Each wall is flat, endless, passes through zero and stands at right angles to its row. A trip goes straight from one point to another. Which walls does it cross, in order?
In the rows, 128 means zero.

Walls:
(1): [131 118 127]
(2): [ 95  64 111]
(3): [148  92 107]
(4): [ 94 133 142]
(5): [ 99 187  56]
(6): [195 111 160]
Trips:
[122 162  76] to [156  85 112] -> 3, 2, 1, 6, 5
[186 168 126] to [166 201 122] -> none
[121 131  98] to [104 172  87] -> 3, 4, 2
[ 91 146 109] to [ 69 155 106] -> none
[190 123  90] to [200  88 124] -> 5, 2
[147  21  86] to [ 99  69 121] -> 6, 4

Walls:
(1): [211 170 129 152 199  94 127 130 183  56 132]
(2): [ 93  86 130 112 176  84  87 122 152  99 160]
(3): [101 101 173 104 173  91 154  82 146 125 129]
(4): [157 160  99 131  82 219 109 104  85 201 158]
Trips:
[101 102   7  54 104 129 128 133 174 122 109] to [ 56 119 136 163 118 126 106 126 160 109 116] -> 3
[ 94 114  99  97 135  79 118 167 153 158 128] to [ 74 163 154  88 179 141 182  72 102 102  62] -> 2
[105 126  67 153 189 183  87 168  91 107  44] to [160 131 188 153 155 125  67 223 104  83  97] -> 4, 2
[ 79 172 118 145 168 111 147 174 161  60 110] to [ 85 105 133 129 162 122 195 161 164  98 142] -> none
[ 46 127 154 121 162 137 171 158  59 111 102] to [113 189  86 117  58  93 149 190 126 141 212] -> 2, 3, 4
[ 97 122  66  84 171  44 168 112 113 129 135] to [115 155 146 145 142  63 138 151  83 151 106] -> 1, 2
[129 155  90 193 140  85 166  56 154 129 114] to [130 117  99 159 122 115 112 151 119 139 177] -> 2, 3, 4, 1
[186 107 205 180 173  66 132 175 167  70 150] to [132 124 132  87 112 143 197  75 141 174  89] -> 2, 1, 4

Walls:
(1): [161 108 109 135 122 140 146 139 130 154 137 131 153  80 208 149  41  99
 110 152 162 152 108 148]
(2): [ 41 165 127 181 119 168 144  27 192 187 140 171 120  80 141 155 155 102
 118 105 128 155 139 122]
(3): [109 114 133 123 165  92 176 158 104 118 197  87 160 159 204 156 137 178
 110 101 142 160 113 108]
(4): [ 80 158 125  91 187 130 141 155 142 104 156 119 145 118 148 207 180  86
 161 124 132  97 208 163]
(5): [150  73 138 194 135 156 173 190 174 115 109 108 153 101 160 104 157  87
  41  94  62 134  93 100]
(6): [122 130 104 164 128 117 161 158 124 150 147 103 197  90  69 172 156 143
  61 110 151  98 164  90]
(7): [153 155 143 112 100 118 208 151 102 135  95  91 152 134 148 206 108 116
  70 113 159 212 194 168]
(8): [176 157 191 128 152 103 137 172 145 125 117 154 114 200  63 171  92  72
 146 130 131 160 112 141]
Trips:
[113 160 118 127 192  96 138  95  69 102 166  61 118 121 108 124 189 127
 249 121  85 187 120 142] to [106 133 121 111 155 184 109  59 192 118 154  66 132 126 127 163 114 190
 178  62 132 191 155 161] -> 8, 2, 7
[170 118  40  69  81 133 165  64 170  88 130 117 114  77 183 104  92 146
 142 116  89  97  77 124] to [149 158 131 149 177  90 106 158 102 164 136 154 111  54 211  87 112 174
 121 160 128 111 173 135] -> 2, 3, 5, 4
[111 201 131  97  62 160 176 109  81 106 105 135 181 157 180  71 128 107
  86 113 166 156  14 116] to [156 177 160  69  43 102 100 109 129 140 130 126 139 135 138  58 134 150
 165 119 100 208  99 106] -> 2, 5, 1, 3, 8, 7
[168 130 177 105 142 134 163 126 171  96  81 205 141  97 154 163 143 111
 130 180 111 146 100  53] to [144 113 190 100 193  94 133 122 168 187 114 199 102  87 136 127  82  88
 138 104 127 125 210  90] -> 4, 5
